Each row of a before or after table is a point. One or more steps were done to the points. Then noise was added and the rows were shuffled. The steps act on columns, c1 being the first. Name the steps. A step turns or swaps two columns, mirrors them in a line or flattens them onto one, adds a multiple of one to another, or multiplies or shifts one. Angles are multiples of 10 degrees, from the lower column toward the higher: turns from -170 to 170, lines from 10 to 170 but not 90. Use the fewest steps. Two steps may share a column if one is a turn and the other turns, adds or multiplies; they go together, in the order done. Otherwise the lowest column goes first.

Before (8 x 2):
[[0.10, -0.22],
[-0.40, -0.33],
[0.05, 0.31],
[-0.27, 0.00],
[0.01, 0.29],
[0.31, -0.04],
[0.35, 0.18],
[0.31, 0.71]]
After (8 x 2):
[[0.14, 0.23],
[0.23, -0.15],
[-0.10, 0.52],
[0.46, -0.64],
[0.24, -0.20],
[-0.02, -0.39],
[-0.19, -0.25],
[-0.25, -0.01]]
Steps: turn c1 and c2 by -120 degrees

Before (10 x 6):
[[0.09, 0.53, 0.15, -0.06, 0.17, 0.21],
[-0.05, 0.08, 0.04, 0.30, 0.01, 0.27],
[0.26, 0.19, 0.10, -0.40, -0.42, 0.26],
[-0.01, -0.10, 0.16, 0.34, -0.32, -0.28],
[-0.11, -0.12, 0.13, 0.17, -0.08, 0.41],
[-0.55, 0.56, 0.63, -0.52, 0.11, 0.18],
[-0.33, -0.38, 0.72, 0.04, -0.05, -0.17],
[-0.33, 0.25, 0.50, 0.22, 0.36, 0.08],
[-0.15, -0.42, -0.03, -0.12, 0.40, -0.35],
[-0.08, -0.18, -0.37, -0.13, -0.26, 0.46]]
After (10 x 6):
[[-0.12, 0.15, 0.10, 0.05, 0.25, 0.35],
[-0.04, 0.20, 0.01, 0.30, 0.20, 0.05],
[-0.32, 0.03, 0.50, 0.20, 0.34, -0.31],
[-0.35, -0.32, 0.74, 0.07, -0.21, 0.20],
[0.11, 0.42, 0.15, -0.04, 0.29, -0.31],
[0.04, -0.04, 0.16, 0.38, -0.43, 0.12],
[0.30, 0.47, 0.08, -0.35, -0.08, 0.24],
[-0.54, 0.44, 0.63, -0.47, 0.22, -0.32],
[-0.11, -0.65, 0.00, -0.12, -0.05, -0.18],
[-0.07, 0.14, -0.44, -0.05, 0.19, 0.50]]
Steps: turn c5 and c6 by -50 degrees; turn c2 and c6 by -40 degrees

Before (12 x 12):
[[0.01, -0.39, -0.49, -0.12, 0.06, -0.08, 0.30, 0.23, 0.79, -0.35, -0.11, -0.01],
[0.25, 0.24, 0.17, -0.23, 0.04, -0.18, 0.04, 0.06, -0.06, 0.03, -0.02, -0.48],
[-0.05, 0.20, -0.12, -0.09, 0.09, -0.11, -0.30, 0.27, -0.64, 0.14, 0.16, -0.07],
[-0.12, 0.79, -0.21, -0.04, -0.36, 0.25, -0.04, -0.01, -0.41, 0.45, 0.01, -0.15],
[0.42, -0.18, -0.52, 0.16, -0.01, 0.79, -0.04, -0.35, 0.03, -0.12, -0.14, 0.04],
[0.35, 0.25, -0.24, 0.22, -0.41, 0.24, -0.01, 0.49, 0.01, -0.45, -0.35, -0.04],
[0.03, 0.45, -0.44, 0.28, 0.02, -0.38, 0.42, 0.30, -0.26, -0.33, 0.05, -0.24],
[-0.26, -0.05, -0.09, 0.20, -0.47, -0.17, 0.20, -0.13, 0.03, 0.46, 0.10, -0.42],
[-0.64, -0.28, 0.16, 0.36, -0.11, 0.36, 0.28, 0.00, 0.29, -0.20, -0.37, -0.04],
[0.03, 0.01, 0.17, -0.52, 0.00, 0.31, 0.01, 0.30, -0.71, 0.07, 0.43, -0.25],
[0.20, 0.23, 0.26, 0.26, -0.03, 0.31, 0.19, 0.73, -0.05, -0.05, -0.06, 0.32],
[0.02, 0.16, 0.15, -0.24, -0.22, -0.03, -0.10, -0.35, -0.34, -0.13, 0.42, -0.13]]
After (12 x 12):
[[0.02, 0.21, -0.45, 0.29, 0.04, 0.39, 0.41, 0.29, -0.28, -0.32, 0.06, -0.65],
[0.05, -0.65, -0.48, -0.13, 0.00, -0.70, 0.30, 0.22, -0.35, -0.34, -0.10, -0.30],
[-0.47, 0.27, -0.11, 0.21, -0.26, 0.02, 0.21, -0.13, -0.16, 0.46, 0.11, -0.61],
[-0.10, -0.42, 0.17, 0.35, -0.64, -0.39, 0.29, 0.00, 0.25, -0.20, -0.35, -0.32],
[-0.01, -0.27, -0.53, 0.15, 0.43, -0.32, -0.03, -0.34, 0.75, -0.12, -0.14, 0.09],
[0.09, 0.30, -0.11, -0.08, -0.05, 0.64, -0.30, 0.28, 0.13, 0.15, 0.15, 0.23],
[-0.02, 0.06, 0.16, -0.51, 0.03, 0.56, 0.01, 0.29, 0.53, 0.07, 0.42, -0.26],
[-0.35, 1.10, -0.20, -0.04, -0.12, 0.29, -0.02, -0.01, 0.38, 0.44, 0.03, -0.11],
[0.04, 0.26, 0.17, -0.24, 0.25, 0.13, 0.05, 0.06, -0.14, 0.04, -0.02, -0.53],
[-0.43, -0.05, -0.25, 0.24, 0.37, -0.10, -0.01, 0.48, 0.22, -0.45, -0.35, -0.02],
[-0.22, 0.06, 0.15, -0.24, 0.02, 0.33, -0.11, -0.34, 0.07, -0.12, 0.43, -0.01],
[-0.04, 0.19, 0.25, 0.28, 0.21, -0.07, 0.19, 0.73, 0.31, -0.05, -0.06, 0.14]]
Steps: swap c1 and c5; add 0.7 times c10 to c2; turn c6 and c9 by 110 degrees; add -1 times c7 to c12
